Each row is a point. The window is the flat piece filled in between its corners: a triangle in 3 columns, a solid with four corners in 4, and so on. A path goes straight from each point to the next, and from the last back to the first. After which points does the path pass through the window?

Window (4 x 4):
[[-60  -2   0 -21]
 [ -3  -7 -20 -18]
 [ 60  28   8  -1]
 [-20 -41   8 -10]]
Path:
(1): [-11 -12  12   8]
(2): [-17 -21  -5   9]
(3): [-10 -27   4 -43]
(4): [ 24  -9  -4 -41]
(5): [ 17  -5 -16   2]
(6): [33 23 -6 40]
(7): [ 46  16   8 -26]
(8): [ -6 -10  24 -28]
Through the window after points: 2, 6

Window:
[[ 40 -29   0  29 -39   3]
 [ 16   9  32  10  -1  -9]
 [-25  20  -1  23  46 -20]
 [ 12 -54  11 -46 -20  -5]
 [-46  13  34  25  17 -23]
 [-12  -3 -14 -36 -13  -7]]
Path:
(1): [-16  -6 -17 -24  -7 -51]
(2): [ 10 -13   9 -12  -8 -37]
(3): [  2 -16  25  -9   0  28]
(4): [-5 -4 14  7 13 11]
(5): [  3   3  10   2   8 -46]
(6): [ -4 -32   6 -37  -7 -56]
(7): [-10 -26  22 -33   6  32]
(8): [-9  0 11 16 15 11]
(9): [ -1  -2  11  19   9 -27]
(10): [  7 -13  -7 -13 -15 -53]
(11): [-16 -22   2 -18  -4  41]
(12): [ -3 -16  25   8   6  28]
(13): [  6 -18  20   3  -2 -60]
(14): [ 27 -17   2  -1 -11 -20]
(15): [ 19 -13   2  -1  -1  23]
(16): [-28 -13  -4 -17  13  36]
Through the window after points: 2, 4

Window:
[[ 21  13  27   0  31   9]
 [ -9  -7 -21  -8  -7   6]
 [-11 -18  24  17  22  15]
 [ -9 -16  23 -14 -46   2]
 [ 12 -28 -34   6 -14   4]
 [ -8  11  16   4 -60  -2]]
Path:
(1): [  7 -16   3  -7  15 -20]
(2): [  0  -8  20  -4  11 -30]
(3): [13 -7 20 -9  2 48]
(4): [  8   0  12  -6 -13  38]
(5): [ -1  -7  13  -4  -5 -16]
(6): [15  9  9  6 32 -7]
(7): [21 13  6  4 21 44]
(8): [ 5 -4 -8 14 10 35]
(9): [  1 -12  -8  17  21 -27]
(10): [ -3  -9  19   3 -24 -25]
(11): [ -3  -5  25  -3 -33  42]
(12): [ 4 -7  6 -5  7 45]
Through the window after points: 4

Window, 8 rows:
[[  5   8 -11  38 -22 -14  20 -13]
 [  8 -38  -1  -8  23 -38 -31 -10]
 [-11  42  40  -9 -19 -11  -7   8]
 [ 19 -19   7 -20  12   5  22   4]
 [-31 -23 -16   8  18  17  10  21]
 [-26  18 -29   7  -2 -28   7   9]
 [  3   0 -17   2  55   2 -49  19]
 [-18  29 -54  14   2  32 -60  32]]
Path:
(1): [ -7  16  -5 -10  17  14 -14 -33]
(2): [ -9 -18 -27  -8  33  12  -4 -26]
(3): [  4 -25 -18  10  19  -4  -3  30]
(4): [  8   8  17   8 -11 -25  -3  35]
(5): [ -9  14  17 -11   7  -1   9 -26]
(6): [-20  13 -11  12   2 -13 -14 -16]
(7): [ -9  12  -8  23  -7 -18 -15  22]
(8): [ 14 -23 -28  11  18 -20 -21  50]
(9): [ -5 -15 -29   7  33  -2 -19 -10]
(10): [-25   1 -10   1   9  11  -6   5]
(11): [-14  -2  -9  10   8   2  -2  27]
(12): [ -8   3 -16  22  -8 -27   7  29]
(13): [-23  19 -21   0   4  -4   3 -24]
(14): [-10 -11   2  -5  30 -10  -9 -24]
(15): [ 26 -21   4   6  21 -34 -13  44]
(16): [ 22   2  -1   5  -3 -23 -11  43]
Through the window after points: 10, 12

Window:
[[ -3  11   2  -1  -6   2  11 -18   4]
 [ -9  16 -11  -6  -6  -8  11   1  -3]
 [ -1  -2 -10 -26  -6  -4   1  -9  -6]
 [ 25  -2   1   1  -2   5   5   8   3]
 [ -1  -2 -15  13  -3  -8  -7  -8   0]
 [ -4  -5  -1   0  -7 -17  16 -10   2]
 [ 60   7  -4   7  17 -10 -13   5  -3]
 [-10   2   7  -4  -3  -9  -2  -4  -8]
 [ -4   2  -5  -6  13   0  13  -5   2]]
Path:
(1): [ -2   7   5  -5  -1 -10  -9   0  15]
(2): [ 1  0  1 -2 -2 -4  6 -4 -9]
(3): [ 21   2  -6  -2  -1   2  10  -3 -18]
(4): [12  4 -1  0  0 -6  0  6 13]
(5): [  1   8  -5  -2  -3 -15  -3  -1  22]
(6): [  4   1   0   6   0  -4   7  -6 -12]
(7): [  3   1  -4   0  -3  -5   3  -6 -12]
(8): [ 2  3 -1 -5 -3 -9 -3 -3  2]
(9): [  7   4  -1 -10  -3  -6   2   2  15]
(10): [ 11   1  -3   3  -3   2  10  -4 -10]
(11): [-1  0 -5  3 -3 -6  1 -7 -9]
(12): [-4  2 -4 -1 -1 -9 -6 -4  8]
Through the window after points: 1, 3, 9, 11

Window (11 x 11):
[[ 10  26 -17  29  12 -10 -13  29  21  13   3]
 [ 16  45  23  -1  22 -45   4  17   9  -2   7]
 [-32  28   8 -10   4  10 -14  -5  -7   0 -10]
 [ -4  18  17  47  -3 -34 -60 -16   9   7 -16]
 [-13   5   4   0 -18 -12   1   0 -10 -30 -20]
 [  9 -32  20 -16   6  13   2  25  16  24  14]
 [ 11  -2 -26  -5  30  13  10 -19  38  14   2]
 [  1  15  10   8  -9 -34   5  -6  31  24  11]
 [-15  -1   4  19  21  59  11 -14   7   2   2]
 [ 33  14  12 -26 -39 -26   3 -13   3   5 -10]
 [ 15  21  15 -19  -1 -48  23  -4 -20  24  -4]]
Path:
(1): [  1   9  12   8   4  -6   2   5  18  12 -34]
(2): [ -4  12   2   3  -9   2 -23 -22 -11 -12  37]
(3): [  5  25 -13  11   3 -29  -2 -10 -10  -6  35]
(4): [  0  30  18   9   5 -13  -9   3  23  13 -43]
(5): [ -1  17  30 -16  -5 -12   6  -4   2   9 -36]
(6): [  2  13   3  -8  -4 -19   2 -11  -6  -4  14]
(7): [ -7  10   2  29   0 -33 -38 -16  -7  -5  21]
(8): [  4  15  16  22  -1 -19 -30  -7  16  13 -21]
Through the window after points: 1, 7

Window, 12 rows:
[[ -4   2  10   0   1 -24 -12  -4  -7  26  10   9]
 [ -2 -16  -6  16  -2  -3  11  23  13  -8  14   7]
 [-42 -22  16 -60  42   6  -6  14  26 -29   1  14]
 [-22 -18 -22 -27  13  10  -3   5   5  -8  -9 -16]
 [ 10  10  -7  -9 -33   5   1  -4  -1   8  25   0]
 [ 11   2  28  -5  -8  -7  44 -16 -14  42  -8  31]
 [-18   7   7  17 -32  -9   8  13   2 -11  -1  -4]
 [  4  20 -10  20 -11 -27   0  -9  28   0   6  10]
 [ 18  28   7  10 -13  -6 -11  17  21  15  -5  14]
 [ 14  -2  14  17   2  18 -16 -17  14   3   2  12]
 [ 14  10  -6   7 -10 -17  -4   5  -5 -16  -2  14]
 [ -6  44  -5  23   4  -9  -2   9   7   0  12  20]]
Path:
(1): [ -8  -1  -8   6 -21   3  -8   0  10   8  -3  47]
(2): [-5  3 -3 -1 -5 -7 -5  0  5  7  1 18]
(3): [ 21  19  12  -4  20  -9  10   2   6   8  20 -18]
(4): [ 18  12  21   1   2 -20  20  -6  -3   6  10 -16]
(5): [-17   2 -11   5 -14   1  -3   0  17  17  -9  45]
(6): [-12   3   1 -11   1  -4  -5   7   7  -4   1  24]
(7): [-4  7  8 -8 12 -7  5  4 10 -9  4  5]
(8): [  2  22   9   6   1 -14   6   4   5  -2   7  -3]
(9): [-16   7 -14  15 -17  -1   0   4  11   5   0  30]
(10): [  1  10  -3   1 -23  -5 -12  11  14  11  -5  31]
(11): [ 20  27  14  10   6  -6   4   6  10   9  13 -21]
(12): [ 9 14 15  3  2 -7  3 -1  7  4 14 -5]
Through the window after points: 4, 6, 8, 10

Window, 12 rows:
[[  1  10  11 -42   4  -5 -18  -9   1  -9   9  -5]
 [ 13  -1  31 -48  23  32  -1  -6   7  12 -17  -1]
 [-19 -11 -13 -60   4  22 -11   4 -18  10 -23   1]
 [ -4  14 -10  23  10 -16  11  -9  -6   3   7 -30]
 [  8  -6 -11  16  -8  13 -13  -1 -19  -5   1  -5]
 [ 21  -6  -2   4   2  -5   0  19  -6  14  18   2]
 [ 15  19 -21   8 -18   5   0   2  -6  16   7  13]
 [ -4   2   8   6 -23 -18  14  -9 -10   4  -1 -25]
 [ 11 -11 -22  17  -4 -25  -7 -17   1   2   0   4]
 [ 10  11   5 -23   4  -9 -11  -2 -22   7 -21 -14]
 [  2   2  11  13   3  -2 -21   0   5  26   6  -1]
 [ 14   5 -11  16 -10 -14 -12  12  19  -1  -2 -12]]
Path:
(1): [ -2   7  -3  11   4 -15  -1  -1  -3   4  -5   2]
(2): [-2 10  6 12  2 -7  4 12 -6 -3 -1 16]
(3): [ 18  -6  -4 -11   1  -3  -8   3  -3  13  12 -10]
(4): [ 21  -3  -1 -13 -15   9 -13 -14  -7  18  12 -33]
(5): [-3  9 -4  0  1 -4 -4  5 -7 -7 -6 13]
(6): [-17  -2  -1 -15   5  -6  -4  12  -6   0 -13  12]
(7): [  1  -2  -4 -23  -1  10 -10  -4  -9  14  -4 -11]
(8): [ 17   8 -15 -11  -3   7  -3 -14  -6  14   8 -31]
(9): [ -5  -1   4  -4   6 -12   7  10  -7  -8 -13   8]
(10): [ -5   6   7  -9   1  -3 -10  11  -3  -5 -14  10]
(11): [  3  -6 -15 -17  -1   7  -9  -7  -4  21   3 -20]
(12): [ 15  -8 -13   1  -3  -1 -12 -15  -1  14  14 -26]
Through the window after points: 2, 4, 6, 10, 12

Window:
[[ 49 -29   0  26 -21  -5   8  17 -11  32 -21 -27   9  -3]
 [ 30 -18 -30  52 -32  43  37  24 -33  21 -17  -4 -22 -24]
 [-38 -33   7 -56  19  15  -6 -26  32  -3   8 -20   2  28]
 [-22 -23  -5 -31 -14  -6 -13 -11  18 -54  17 -13  34  29]
 [ 56  13  -8  45 -45  32  10  10  23  46  11   8  -6  -4]
 [  5 -21 -43  31 -27   4  -4  14  32  25 -43   4 -21  -8]
 [-32 -26  47 -14   9  16  -6  11  43 -28 -14   5  20  19]
 [ 25   8 -32  25 -25  40 -11  60   7  37 -13 -23  -3   4]
 [ -6 -32 -21 -12  36 -18  21  24  31 -24  36 -10   2  28]
 [-24  26  10   5  26 -14   2 -15 -15 -20 -22 -19  14 -43]
 [-26  -5  19 -23   4 -23 -28  11 -21 -23  -9   8 -32 -42]
 [-13   6  11 -19  25  -4 -19 -11 -35  -7 -35  43  23 -16]
 [  3  16  -5  21 -44  -8  37  31 -17  39 -17   1   1  -3]
 [  5  26  13 -22  16 -13   6  -2 -18 -38 -41  -1 -26   1]]
Path:
(1): [ 35 -17  -2  -5 -26  13  27  33  19  19 -20   0  18 -35]
(2): [ -9 -12 -10  28  -1   3 -18   4  -6  13  -4 -18  -3  18]
(3): [-22   2  -2  39 -21   3 -11   1 -17  18   6 -13  -9  19]
(4): [ 34 -17 -18 -20 -17  12  47  31   6  -8 -25   6   9 -26]
(5): [  1 -13  -9 -10   1   2   8   4   0  -4 -18   6   7 -20]
(6): [ -6   4   5  16  16  -4 -13  14  -6  -3   4  11  -6  33]
(7): [ 12   3  -4  41 -20  12  -5   9 -19  11   4 -11 -14   8]
(8): [ 20 -14 -19   3  -9  21  27  24  10  13 -21  -2   3 -25]
Through the window after points: 3, 5, 7

Window, 14 rows:
[[  5   2  -8  -7  14 -20 -10 -47  11  10  20  27 -16 -11]
 [  8 -16 -13   7 -14  28  18   6  25 -25   9  23 -17 -11]
 [  4 -35  -8  14 -28  14  -9  10 -25 -18   3 -22  10   0]
 [ -2   3  -6  12 -18  11  33  18  -8   1  47  -9  43  -3]
 [-31  -4  31 -17 -40  17  14   6 -12   2 -24 -53   0  26]
 [ -9 -35  35   7  23  32  -4   2  39  -2  34 -34  -2 -24]
 [-11 -31 -39  -7   4   8 -19   4  17  16  14   4  54   7]
 [ -4  -4  -9   9  25  49  -7 -25  18   2 -15 -16  25 -17]
 [-24  27 -38 -11   4  -3  15  15 -35 -19   3 -33   1  10]
 [  9  -2 -24 -12 -11  32  34  27 -23  -2   4 -38  -8 -10]
 [-39  14 -11  13 -30   5 -17   8   6  44 -20  -5   7  21]
 [-13 -19  -8 -18 -34  38 -53 -14   6  -4  -1  -2  -9   5]
 [-31 -20  31   0  16   6  26  -7 -28  14  38 -14 -16  17]
 [ -2   3   8 -20  -5 -22 -36  16 -49  10  -6   9  60  26]]
Path:
(1): [  2   6  -3   1  -5  14   1  -4  -6  -2   7 -19   5  34]
(2): [ 14  -1   2  12   8  25  -4  -6   5  -1  15 -24  -5  24]
(3): [-27  -9   0 -10 -13  18   9   5  -9   3  -1  -7   9 -21]
(4): [-15  -2 -19  -5 -16  18  -2   7  -6  -5  -3 -12  18 -16]
(5): [  7  -4 -15  -1 -14  17  -4   9  -1  -1   2 -17  13  12]
(6): [ 10   6  -2  -2  -4   7 -16   3 -11  -2  14  -3  16  32]
(7): [-14 -16  -2  -7 -11   1  -7   6 -16   3  -2   4  23  -9]
(8): [-23 -17  -6 -12  -7   6  -1   3  -5   8  -6   7  13 -41]
(9): [  0   4 -12  -4  -3  17  -3  -2   1   6  16 -13   8  25]
(10): [ 19  -5   0  12   5  15  -5  -3  -1   4   9 -28   4  43]
(11): [-36 -27  -6  -6 -26  18  11  10 -22 -13  14   2  11 -44]
(12): [-44 -10  -8  -7   2  10  28   7 -17   4  11  -3   8 -47]
(13): [  0  -6  -2   3   1  12  14   7  -7   2  13 -22   9  15]
(14): [ 11 -12  -8  10  -6  25   4   1  14 -15  15   2  -9  16]
(15): [-13 -13  -9  -5 -14  19   8   6   7 -11   3   5   0 -22]
(16): [-22  -6  -3  -9 -16   8   7   2  -8   0   6 -16   7 -10]
Through the window after points: 6, 10, 14, 16

Window, 14 rows:
[[-25   8  17  -4 -49 -14 -37  14  45  -2 -13 -18 -31 -32]
 [  9  -4  15   4  -1 -26 -12  -7  20 -30  -9 -20  20   2]
 [-15 -35  -1   0  38  48  -2   7  25  -5  16  14 -16  13]
 [  0 -16  14   5  27  25   9  -7 -24  15  -4  20  -4  13]
 [ -7 -30   1  10  33  16 -15 -19  -3  27  34   2  18  18]
 [-60   8   9 -10 -21 -10   3  17  10  -2  -6 -18 -10   2]
 [ 36  13   6  12  -5   0  20  -4   6  -7  25 -15  26  19]
 [ -5   2  19   5   6  24  -1   1 -20 -13  25  30  40  12]
 [-29   7   3 -40 -22   3   1 -14  29   1 -11   0   6  -9]
 [-36  -7  16   3 -42  -6   9 -21  32 -19  -4 -14  -9 -25]
 [-18 -57 -44   3 -10  10 -15  14  41   0  -8  16 -30 -13]
 [  6 -13  22  17   3  31   3   5   1  11  -3  -7  46  16]
 [ -8  14  14  19   4 -16   8   0  34   3  -1   5  20 -11]
 [  0  23  -9  12  -7  -3  -4  -8  14 -19  -4 -33  18 -31]]
Path:
(1): [  0 -22   8  -7  -1   5  10  -6  -1   9   1  -7  14 -24]
(2): [-26  38   5  27   1  18 -19   7  20 -21  -6  -7   9  41]
(3): [-17   2   3   5  -4  11  -3 -13  16  -1   7  -2  15  11]
(4): [-17 -10  11 -15  -2   3   0   5  13   5  -2  -2   6  -9]
(5): [  2 -17  21   2   0  13  29   6  -5  24  34  -9  10 -29]
(6): [-24  -4   2   4 -11   5 -15 -11  24 -10  -6   2   1   6]
(7): [-16  13   3  11   2  19  -3 -13  16  -4  -1  13  11  10]
(8): [ -6 -24  26 -17 -15 -23   8  14   8   0  16  -9  24 -26]
Through the window after points: 1, 3, 7

Window, 14 rows:
[[-24   4  -4   7  -1   9  -1 -19   8  -2   5  13  25   2]
 [ 27  -1 -22  52 -45  33 -36   4  60 -19 -13 -59 -48   6]
 [ -9  32  -5 -20  29   1   6  18   5 -29   2  -8   1 -30]
 [-17   8  23 -30   7 -15  29 -25 -19 -12 -11 -35 -26  30]
 [ 23 -23   5 -41 -22 -10  -4 -10  -5   7 -25   1   0  -4]
 [ 14   8  44  20  24  30   7 -10   3  13   8  23 -55 -42]
 [  7   0  49  -9  28   5  28   4  17   6  10 -19   1 -14]
 [-20  -5   0 -26  -6  17   0 -13  15  -8  13 -18  -1 -25]
 [-29 -30  22 -14   9  -1   6  10   4  -5   5   5   4   0]
 [ -4 -20  16   1  30  36   5 -25  22 -10  15  16 -17   6]
 [-23  -8  -4  -6  25  26 -17 -13   3  17  -3  -3   0   3]
 [ -4 -13   0   1  12 -15 -12 -27  -4  -8  12 -20  -7   6]
 [ -7 -14  -5 -42  -9  -6 -11  -8  41  25   4  25 -17  -7]
 [ -9 -11 -19  -2   9  22   8   2   4  12  27   9  -1  -1]]
Path:
(1): [ 11  -6  11 -32 -12   1 -15  -5   2  -7  -7  -1  -5   5]
(2): [ -3  24  21 -10  16  22 -22  -3  -5 -16  30  -2  -9   7]
(3): [-20 -23   2  10  11   8  14  -7  25   4  -5  -6 -13 -17]
(4): [  8 -22   0  12  17   1  20 -19  28  26 -16  -1 -18 -28]
(5): [-17  11  22 -34  -5  19 -11   2   2 -16  20   6   1  11]
(6): [-18  13  23 -19   6  12  -5  -6  -3 -16  18   1 -10   2]
(7): [ -6 -16  -1 -11  27   0  27 -13   8  14  -7   2   3 -21]
(8): [-21 -12  -8 -12  31 -18  28 -22  22  15 -20   3 -12 -21]
(9): [ -2   3  18  -8 -12  39 -22   2  14 -18  35 -12  -5   1]
(10): [ -3  -3  14 -13   6   7  -2  -6   8   8  17   8  -5   4]
(11): [-12 -23 -36  -3  13  22  22   3  29  10   0 -15  -9 -29]
(12): [  5 -33  -7 -10   3 -10  25 -21   6  26 -19  -5  -2 -24]
Through the window after points: 10, 12

Window, 14 rows:
[[-22   1  -2 -17 -26  29   6   6  -3   9 -12   1  17 -33]
 [ -5  22 -15   4 -27   0 -19 -16 -43  13 -17  18  11 -28]
 [  3   9  14 -14   8 -27 -24 -34 -29  12  21 -16  -3  -1]
 [  4 -14  16 -39  12 -10 -15   3 -21 -12   5 -28 -22  22]
 [-17   5   8 -28  22   2   3   5  -3   1   7  -3 -42   6]
 [  5 -16   6   7  -2  32   1  15  -1   2   2 -18 -18  31]
 [-15 -10 -35 -13   0 -21  19   5 -19   9  -9  -4  -3 -19]
 [ 10 -17  -5 -17 -16  -8 -31  23  20  22  -5  -1   6 -28]
 [ -6   6  19 -18   9   3  13  60   1 -11  18   3   5  14]
 [ 25 -15   0 -23   9 -14  -1  -4  -5 -23   0  13  33  10]
 [ 14 -16  20 -32 -22  -5  -8   5   4  28   4  -7 -21  -8]
 [-20 -12  17  23 -25  13  -8 -11  -4  -7 -21   8   7  24]
 [-21 -17  16 -16  15   1 -18  -4 -16  31 -12  13  -2  21]
 [ 12  11  -8 -24   9  -5  10   8  -5   7 -26 -21   2  -1]]
Path:
(1): [ -3   9 -14 -24  -9   0  -4  -3  -3   1   5  -1  -2  12]
(2): [  3   4 -18 -22 -13  -5 -13  -5  -8  11   3  -9   3  23]
(3): [  2 -21  32 -15   5  -7  -9  -3  -9   7  -9  -5 -16 -27]
(4): [ -9 -10  11  -9  11  -5  11   1 -19  -4 -12  -7  -6  -4]
(5): [ -6   0  -7 -20  -3  -3  -4   5 -11   7   2  -1  -3  12]
(6): [ -9   1 -15 -22 -17  -3 -13  -4   3  21  -3   0  -6  27]
(7): [ -1  -5  15  -7   9  -1  -6  -7 -22   2  -9  -7  -5 -17]
(8): [  7 -15  25  -9  13  -9  -9   9 -23  -4  -7  -1   3  -9]
Through the window after points: 8

Window (14 x 14):
[[ 14  21   3  -3 -25   1  21 -60 -42  -3  -6  -4  10   9]
 [ 12  12 -60 -30  42 -27  12 -13 -40  17 -14  -6  -2 -18]
 [-23   2 -39  -2  -2 -20  -4   8   4 -11  18   8 -33   6]
 [-51   3 -24  23  18  26   1  23  10   3  26 -13  -9   9]
 [  7   9 -50   6  43 -24   9  -8 -41  19 -13  47 -15 -34]
 [  5  42 -55  -4  13 -28 -12   8 -40  36 -11  14 -12 -31]
 [  5   8 -19  -7 -42   6  23 -37 -13 -21 -31   0  40  -4]
 [-15  -9 -12  24   8  -5  -5  35 -28 -21   5 -17   2  24]
 [-28  30  -1  12  19  -5  19  31   9 -27  13  -8 -10   5]
 [ -4   8 -45   1  15 -39  29  11 -34  24  23  11  15 -11]
 [-23  -1  12   3  17  -3 -21  24  17  -9  25  -2  18  23]
 [ -8  12 -16  50  14  -7  -5  -1  33 -11  10 -20 -10  15]
 [ 48  -2   2 -16 -31  13  36 -20 -25  11 -19  -4  13  -3]
 [-43  -9  16  23  13 -21   8  26  12  11  -9 -17 -10  24]]
Path:
(1): [-30  -4   1  18   6 -13  -7   0  -8  -2  23 -23 -14 -29]
(2): [-16   6 -24  12  13   0  10  24 -10   0  -7   2   3  34]
(3): [ -1  17 -24   7   5  -5  19   0 -13   5 -10   6  -2  24]
(4): [ -7  -1 -19  10  -1  -7  12  -8 -21  -6   8 -19  -3 -36]
(5): [  3   2 -22   1   5 -12   5 -15 -26   6  -4   3   0 -19]
(6): [  5  14 -34   2   6 -11  13 -16 -26  13  -7  16   3  23]
(7): [ -3  31 -37   2   4   0  12   4 -12   2  -1  20   6  40]
(8): [-11  -3   6   6  -2 -22   5 -12 -18  -2   2 -25 -17 -43]
Through the window after points: 1, 7
